Every row gives one point. Examples show where two turns around zero, p and q, send a point. Write where each new point lands after one turn and then the other. Backwards means that the second turn is done in reverse. Each puzzle has new turns, and all numbers are rounded.
In the rows, zero is written as 128.

Turn p:
[152  90] => [149  88]
[ 95 171] => [ 98 173]
[166 162] => [168 159]
[138 109] => [137 108]
[ 90 108] => [ 89 111]
Turn q:
[108  98] => [114  95]
[145 155] => [140 158]
[173 100] => [177 108]
[ 86 159] => [ 81 151]
Where do these land?
p, then q backwards: [144  76] => [131  74]
q, then p: [ 93 157] => [ 90 153]
q, then p: [147 151] => [144 153]

Turn p:
[121 110 150] => [130 131 157]
[126 120  40] => [90 67 76]
[115 147 159] => [129 165 139]
[149 135 164] => [162 150 141]
Turn q:
[109 106 132] => [121 100 131]
[184 158 189] => [158 180 193]
[166 133  93] => [162 151  96]
[104  98 146] => [120  90 145]
[113 114 125] => [122 109 124]
[ 92 159  84] => [ 85 139  80]
Where do these land?
p, then q: [120 159 154] => [112 166 125]
p, then q: [193 114 134] => [194 135 129]
q, then p: [ 86 149  86] => [ 70 111 110]
q, then p backwards: [113  89 138] => [141  91 110]

Turn p:
[145  87 120 118] => [119 121 107  89]
[141  93 101 152] => [150 119  88 105]
[101 164 188 143] => [148 155 193 148]
[167 118 132 144] => [132 160 104 113]
[ 85 178 100  83] => [ 91  83 150 186]
Turn q:
[ 87 178 119 148] => [180 172 127 137]
[158 102  81 115] => [120  79 158 152]
[175  95 161  92] => [ 83  81 102  99]
[155 140 159 156] => [124 138 138  79]
[116 123  85 104] => [142 106 131 172]
[ 78 131 164 152] => [120 191 110 128]
Where do these land?
q, then p: [195 131  81  93] => [135 126 119  40]
p, then q: [141 104 131 156] => [144  92 126 125]
p, then q: [ 58 112 151 130] => [ 66 116 106  93]
q, then p: [140 103 148 117] => [131  93 136 126]
q, then p backwards: [147 127 102 134] => [ 97 129 136 124]
p, then q: [ 87 191 154 139] => [109 171 146  65]
